Rows are points. Each copy is the shape, with its points in the same order, stretched, turned, moved and blurred by noise. Is it also mirrored, or only turned?

Shape (9 x 3)
[[  12   21   33]
 [  37  -12  -15]
 [ -16   79   52]
 [ -31  -18 -111]
 [ -19    2   26]
 [ -12  -22  -18]
 [  23    3   28]
 [ -21  -13   43]
 [ -19   -8   58]]
Copy 1 (9 x 3)
[[ 17  -1  58]
 [ 27  -6 -10]
 [  3  41 115]
 [-45  65 -93]
 [-21  -5  46]
 [-23  -2 -10]
 [ 22 -19  40]
 [-25 -29  53]
 [-21 -38  70]]
Copy 1 is: only turned
Copy 2 (9 x 3)
[[ 38 -12  21]
 [ -3  27  21]
 [ 95 -21  -8]
 [-47  16 -78]
 [ 25 -34   9]
 [-12 -13  -4]
 [ 25  -4  31]
 [ 19 -56  27]
 [ 36 -54  29]]
Copy 2 is: mirrored
Copy 3 (9 x 3)
[[ 14  12  43]
 [ 21  -4 -13]
 [ -7  57  86]
 [-76 -18 -71]
 [ -7 -20  40]
 [-20 -28  -6]
 [ 22  -6  30]
 [ -1 -36  51]
 [  9 -35  62]]
Copy 3 is: only turned

Shape (12 x 6)
[[ 44 -34   0 -89  38  76]
 [ 51  -9  33 -30 -46  14]
 [-11  -8  26 -10 -72 -41]
 [-10   1 -27  65 -44 -25]
 [-38  30 -15 -63  26  -8]
 [ -7  -7   1  52  46   2]
 [ -4   3   6  -6  10 -23]
 [ -8  15  26  18  73  45]
 [ 40 -51  19  16  53  17]
 [ 59 -12  -2  28 -29  27]
 [ 17 -47  38  -8 -18  23]
 [ 31  58 -67 -21 -11 -59]]
Copy 1 (12 x 6)
[[ 37  15 -39 -29  40 117]
 [ -1 -14  51  -9 -26  59]
 [-54 -40  36  -6 -49 -13]
 [-38 -14  17  87 -25 -47]
 [ -4  30 -63 -50 -14 -25]
 [  4  13 -10  55  67 -45]
 [  2  -2  -8  -3   7 -28]
 [  8  65 -18   8  94 -15]
 [ 28 -24   1  31  83  18]
 [ 16  -5  34  70  -5  34]
 [-26 -22  21   9  29  51]
 [ 63  -1 -26  17 -83 -48]]
Copy 1 is: only turned
Copy 2 (12 x 6)
[[ 38 -49  63 -33   1  80]
 [ 51 -38  18   2 -78  20]
 [ -4 -21 -25 -19 -80 -34]
 [  6 -28 -74  42 -24 -41]
 [ -2  27  16 -52  10  20]
 [ 19 -16  12  40  34 -28]
 [  4  -1  13   5 -18 -20]
 [ 64  -8  48   5  58 -23]
 [ 16 -45  60  46   9   5]
 [ 45 -39  -1  53 -37  15]
 [ 27 -73  29  -7 -35  -8]
 [-23  61 -29  42 -49  42]]
Copy 2 is: mirrored
Copy 3 (12 x 6)
[[ 25   6 -24 -72  76  91]
 [ 20  12  29 -59 -13  34]
 [-14 -19   4 -42 -61 -20]
 [ 17 -16 -13  41 -56 -23]
 [-50  -3 -47 -31  37   2]
 [ 10 -41   9  36  34   2]
 [-11 -18   1 -16  16  -4]
 [-14 -25  22  21  73  44]
 [ 45 -49  30 -17  54  32]
 [ 57  13  16   0 -15  32]
 [ 26 -40  20 -42  -6  47]
 [  7  62 -48  -7   4 -58]]
Copy 3 is: only turned
Copy 4 (12 x 6)
[[-72  51 -62 -84 -29  53]
 [ -6  33  -7 -30 -85  19]
 [ 73   0  12 -11 -54  -5]
 [ 53 -53 -49  65 -36 -15]
 [ 16  55 -23 -33  56  -9]
 [-45 -42 -25  51  13 -14]
 [ -1  -2  -4   6  -4 -24]
 [-83   6  -9  32  35  26]
 [-90 -40 -19 -14 -29  -4]
 [-16 -18 -51  25 -83  11]
 [-13 -33  -3 -24 -56  40]
 [ 40  63 -81  17 -11 -83]]
Copy 4 is: mirrored

Shape (14 x 8)
[[   0   38  -28  -18   93   13  -52   28]
 [ -27  -53   10  -20    6   12   62  -46]
 [ -61  -11  -28   21   23   62  -29  -12]
 [ -46  -12   -9  -19   10   21   56  -37]
 [  56   20  -21  -68   30    3 -115   14]
 [  43   77  -30   20   -8   63  -46    7]
 [  14   25   12   30   43  -23  -66   30]
 [ -20  -60  -45  -34  -47   58   34   -8]
 [ -12   29   44  -12   -5   -3  -46   27]
 [  12   14  -18  -27   -6  -28  -32   68]
 [  28   41   -3    6   43  -32  -21   83]
 [  22  -23   45   30   26    1   -4   57]
 [ -12   24   31  -28   48    9  -21   12]
 [ -16  -34  -54    5  -13  -25   33  -12]]
Copy 1 (14 x 8)
[[  41   57    4  -37  102  -23  -38  -10]
 [ -34  -42   16   -4   24    7   73  -22]
 [ -27  -16  -31    7   58   40  -33   14]
 [ -41   -4   -2    1   23   14   63    1]
 [  84   26  -16 -108   49    1  -81  -58]
 [  85   39  -34   15   24   81  -28   -1]
 [  60   28   42    5   38  -28  -71  -12]
 [  -9  -69  -34  -47   17   66   54   26]
 [   8   27   56  -26   -7   19  -49   -7]
 [  54   17   37  -60   10  -14  -25   34]
 [  77   48   70  -19   45  -35  -17   33]
 [  45  -19   92    4   46    3   -6   11]
 [   0   41   47  -32   47    2  -12  -22]
 [  21  -35  -16    3    8  -28   38   22]]
Copy 1 is: only turned
Copy 2 (14 x 8)
[[ 37  -4 -98 -19  86  -6  -2  36]
 [-16   5  63   2  14  14  26 -60]
 [-78 -19 -33   6  51  -9 -14   3]
 [-39  23  19 -13   8   9  30 -36]
 [ 72 -97 -72 -48  38  -3 -35  35]
 [-23 -62 -72  28  16 -17  60  71]
 [ 44 -17 -44  29  50 -46 -32  62]
 [-51 -34  34 -16 -18  77  13 -27]
 [  7 -24  -2 -26  14 -48 -19  58]
 [ 48 -12 -37 -21  -6  28 -35  59]
 [ 74  19 -52  10  36   6  -7  87]
 [ 34  -7  31  33  57  -7  -7  66]
 [ 18  -6 -17 -30  62 -32   6  30]
 [  5  13  -1  32 -31  42 -14 -31]]
Copy 2 is: mirrored
Copy 3 (14 x 8)
[[  8  48 -25 -30  79  69   7  12]
 [-24 -37 -39 -12 -38   9  30 -83]
 [-79  -4 -39   7   7  51 -30 -19]
 [-24  -7 -76  -3 -33  19  34 -63]
 [ 30  56  74 -83  35  34 -42  33]
 [ 21  63 -10  39 -23  41 -35  57]
 [-10  37  41  14  76  22   1 -10]
 [-29 -83 -42 -37 -70   3  -7 -12]
 [-45  39  48   0  20  20  30   8]
 [ 11  -5  18 -15  42 -13  29  46]
 [ 31  21  12  20  92  20  43  47]
 [-15 -43  44  35  46  24  30  -7]
 [-28  44   5 -25  22  52  42 -18]
 [  2 -43 -61   8   9 -39   7 -33]]
Copy 3 is: only turned
Copy 4 (14 x 8)
[[ 37   0  -3   1  22  61 -71  61]
 [  7  -2 -34  15  23  -6  80  -6]
 [-18   9 -51  38 -26  81   4  20]
 [ -2  20 -26   1  22  33  59  -9]
 [ 94   9  -2   9 -70   7 -83  41]
 [ 40 -28  17  -5 -61  84 -59 -40]
 [ -8 -15  17  24  -1  11 -83  25]
 [ 12 -21 -51  -2 -59  26  85  13]
 [ -5  24  60  23 -29  14 -28   6]
 [ -2 -13  30 -33 -35  -8 -30  47]
 [ -5 -38  50 -32  18  11 -68  43]
 [-14 -56  48  31  23 -15  -6  30]
 [ 20  20  35  19  18  33 -15  25]
 [-24 -11 -60 -32  -1 -12  25   5]]
Copy 4 is: mirrored

Shape (17 x 11)
[[ 17  29 -57 -24 -18 -23 -34 -49  12   5 -84]
 [-61  17 -48 -62 -11  20 -26  -1  57  -2  59]
 [-39  55 -11  -4  28  28 -17   4  22 -18 -36]
 [-14  32 -28  31   5 -19  -2  15  -8 -63 -17]
 [-10  18 -22  -2 -33 -14   9  46 101 -32 -31]
 [ 40  37  27 -47  24  -1 -21  -8   1  31  65]
 [-31 -49 -20  10 -13   0 -58  17 -25  36 -51]
 [-33  90 -72  17 -37 -13 -16 -22   3 -22 -39]
 [-48  19 -17 -11 -80 -46  19 -58 -61   2 -37]
 [-20  42  10  65 -62  -1 -27  35  14 -36  29]
 [-14  75 -27 -47 -38 -39  48   0  10  21  20]
 [-38  -2  -2 -15  35 -59 -53  37  75   1  11]
 [ 15  18  -6 -42  42 -57  56  72   8  40 -34]
 [ 20 -67 -59 -57 -29 -36  -2  25 -34  15 -89]
 [ 59  70  75 -48 -57 -34 -47   0 -16  -2  29]
 [-74  87 -19 -21 -68   8  36 -70 -15 -30  24]
 [ 33   6 -15  -7  48 -18  34 -12  12  47 -39]]
Copy 1 (17 x 11)
[[  13   -8  -56   57  -40   40  -27  -67   18   21  -60]
 [ -34   -5  -60  -37  -17   -5    7  -31   48   69   46]
 [ -45    8  -22   34   16   36  -25    5   47   17  -12]
 [ -38   16  -36   31   -8    6   -1    3   19  -55   -5]
 [ -34  -50   -4   18  -49  -23   27  -32   90   -1  -24]
 [  57   28   -1   -6   -5  -16  -65   20   14   35   43]
 [ -23  -40  -48    9  -31    5  -22   33  -33   34  -81]
 [ -52   40  -48   73  -49   39   13  -50   27    4   -6]
 [   2   62  -24   23  -30   19   46  -66  -49   12  -38]
 [ -55    3   33    8  -83   18   -4   30   14  -35   31]
 [  25   73  -23   39  -18  -27   42  -37   35   32   34]
 [ -51  -24  -17   -9  -17  -76  -39  -23   47   14  -17]
 [  49   11  -35   48   27  -71   13   24   53   12  -41]
 [  57  -22  -96   13  -35   -2   15   -2    7   -2 -114]
 [  77   72   54   -9  -78    9  -65    9   18    3   -7]
 [ -29   93  -14    4    0   56   61  -67   -6   28   58]
 [  47  -28  -27   65   28  -30  -25  -17    4   20  -23]]
Copy 1 is: only turned
Copy 2 (17 x 11)
[[  16   38  -59  -14   23   19  -17  -58   27  -32  -23]
 [ -32  -28   26   -8  -40   12    8  -39   10  -39  105]
 [ -42   -2   -3   -6    2   70  -44   -8   -4  -61    8]
 [ -11    6   -2   45  -33   -5  -50   14   -2  -57  -12]
 [ -69   -9  -21    4  -43  -10   13   10   88  -44    0]
 [  16   59   59  -32   12   14  -19   11  -23   -5   60]
 [  34  -64  -30    5   -6   42  -26    2   -3   35  -16]
 [ -45   20  -39   49  -18   21  -41  -70  -13  -50  -23]
 [  16  -17   15   25    9  -43  -23  -87  -33  -30  -65]
 [ -33    9   45   75  -62   15  -30   -3   33   -7  -19]
 [ -67   27   32  -10   -9  -47    6  -43  -35  -29    1]
 [ -27  -32   13   -8  -16  -12  -65   19   72    1   76]
 [ -58   -5  -11  -50    1  -47   -9   67  -40    0   -5]
 [  57  -38  -74  -42  -22  -40   26    7  -22    4  -33]
 [  34   83   79  -48  -40   -6  -39  -27   17    0   -3]
 [ -45    5   60   31   -3    2  -23 -112  -45  -87  -14]
 [ -13   26  -19  -18   67   14    3   42  -11   -2  -13]]
Copy 2 is: only turned

Shape (17 x 12)
[[-18  71  39  17  27  -8   2  24  25  35 -16 -18]
 [-34  30 -12 -15 -39 -49 -22 -32 -25 -55 -10 -22]
 [-32  35  54   2  18 -39  26  33 -11  -1   1  18]
 [ 17 -22  51  29  32  19  59  22  54  -2  -4  46]
 [-23  39 -65  12 -29 -58 -12 -14 -40  52  23 -21]
 [ 29  54 -52 -20 -21  72  48  16  44  25   8 -36]
 [-48   9 -48 -48  37  34  -1 -68 -11 -47 -21 -17]
 [-41 -54 -21   3   5 -12   3  72  26  52 -13   5]
 [-44  13  -8 -94  50  41  11 -10  -7 -50 -18 -73]
 [-21 -56  16  24  13 -13 -40  16  -4  19  24  -7]
 [-58  -7 -33 -63  13 -17  41  32 -11 -26  44  30]
 [-15 -33  -5 -59  -6  13  71 -21  28  15  10  -7]
 [ 17   7  35 -16  62   5  21  61  27 -63  -9 -18]
 [-21  -8 -17 -11  20 -19 -42  10  40  27 -29  31]
 [ 48 -25 -28  -7  22  41  34   6   4  18 -65  37]
 [ 12  50  27  29  38 -62  11  33  54  73   9 -20]
 [ 24  15  42 -40  22  21  -9  -8  45  62   4  39]]
Copy 1 (17 x 12)
[[ 32  -5  31 -55  40 -24   5  14  25   6  65  -4]
 [-59  87  19  -3  27 -65  56  41 -55  30  35  29]
 [  6  25 -10 -16  41 -16 -11  30   5 -29  64 -23]
 [  9 -68  -8  50  43  77 -47  22  54 -20  36  -9]
 [-38  28  27 -69  51 -51  14   8 -85  34 -48 -10]
 [-32 -88  45 -14  53  -4  37 -12  29  84  -6 -57]
 [-65  -3  91   4 -57 -29   3   2 -57  35  49  36]
 [ -1 -21  41 -31  15  51  25  27  20 -91 -26 -35]
 [-65  12 119  15 -50 -68  19   2  24  -9  75 -11]
 [ 20  27  18  -7 -18  21  -9  36  14 -51 -32   5]
 [-78  27  32  12  13  25 -18  23 -26 -22  40 -84]
 [-86 -50   8  15  20  20 -21 -21  34   6 -13 -21]
 [ 16  17  80  83  43   6  24  48  54 -48  67 -29]
 [  0   9  41 -24 -12  42  44 -27 -19 -45   4  31]
 [ 13 -90  37  58  10  40  27 -24 -13 -18  -7  -6]
 [ 34   2  33 -53  99   8 -14 -12  45 -26   3   2]
 [ 10 -46  -8 -33 -18  36  -6 -95  33   6  12  -4]]
Copy 1 is: only turned
Copy 2 (17 x 12)
[[ -40  -39  -23  -30  -35   33   65  -45   -4   -4   34   -8]
 [ -29   72  -34  -28  -25   -7    4   75   -9  -24  -71  -29]
 [ -46   -5    9  -28  -17   29   74    9  -32  -49    0   28]
 [ -28  -69  -20   -4  -22   32   -9    5  -40  -61   24   65]
 [ -52   12   12  -19   18  -53   67  -16   72    4  -91  -28]
 [ -19  -45  -85  -46   41   -2   22  -76  -49   26    2  -43]
 [  -2  -45  -66   -2    3   56    1   99  -64    0  -45  -86]
 [  18  -35   -6  -34   25    2   65    0    9    5  -20   50]
 [   9  -36  -79  -54   36   88   23   72  -99    6   32  -98]
 [  19  -12    7   -7    0   18   -2   19   66  -26  -32   14]
 [ -36    5  -19  -67   44   64   86   49  -58  -31  -84    9]
 [  -7  -71  -61  -45   32   25   19   40  -19  -70  -25    0]
 [ -28    2  -17  -50   -9   65    3   34 -100    4   58    9]
 [   8  -31    1  -60  -48   15   25   13   11    0  -42   11]
 [  32  -73   -5   -2    1  -64   -4    8  -75  -10    2    3]
 [ -86  -45   14  -64  -37   11   59  -57   60  -13   30   31]
 [  12  -84   -8  -84  -39   29   21  -56   18  -63   -9  -13]]
Copy 2 is: mirrored
Copy 3 (17 x 12)
[[  38   67  -35  -20  -47   22   36   -2   -9   58   28  -21]
 [  -5   34  -20  -30  -68  -25  -25   44   77  -41   -6   14]
 [  19   38  -15  -14  -62  -40    5    6    8   70   -4  -33]
 [  -9  -10  -32  -25  -17   -2   13  -51  -33   65  -12  -14]
 [  27    4   21  -56  -63  -17   35   34  -10  -62   38    6]
 [ -11    7   11  -48  -44   94   -4   -6  -86  -47   33   29]
 [ -28   30  -37  -48   12   60  -12   33    3  -69  -35  -23]
 [ -42    0   23  -29  -15  -16   26   10  -29   37   65  -18]
 [ -48   66    4    2  -15   92  -11   61    1  -35  -35  -60]
 [  -2   15   25   19    5  -10   29   -5   30    5   17  -23]
 [ -26    0   57  -49  -40  -25  -20   64  -37    6  -36  -19]
 [ -37  -50    8  -63  -33   38   -4   12  -39    1   -6  -26]
 [ -31   76    2   45  -40   13   12   -1  -13   62  -45  -30]
 [ -10   12  -39  -17    2   -1   45   20   -9   23   36   14]
 [ -28  -40  -76   -9  -27    7   22  -35 -103  -10   30  -14]
 [  29   37    6  -23  -52   12   95  -11  -14   60   27   -5]
 [  33  -32  -58    6   -1   35   52    2  -52   62   17   -6]]
Copy 3 is: only turned
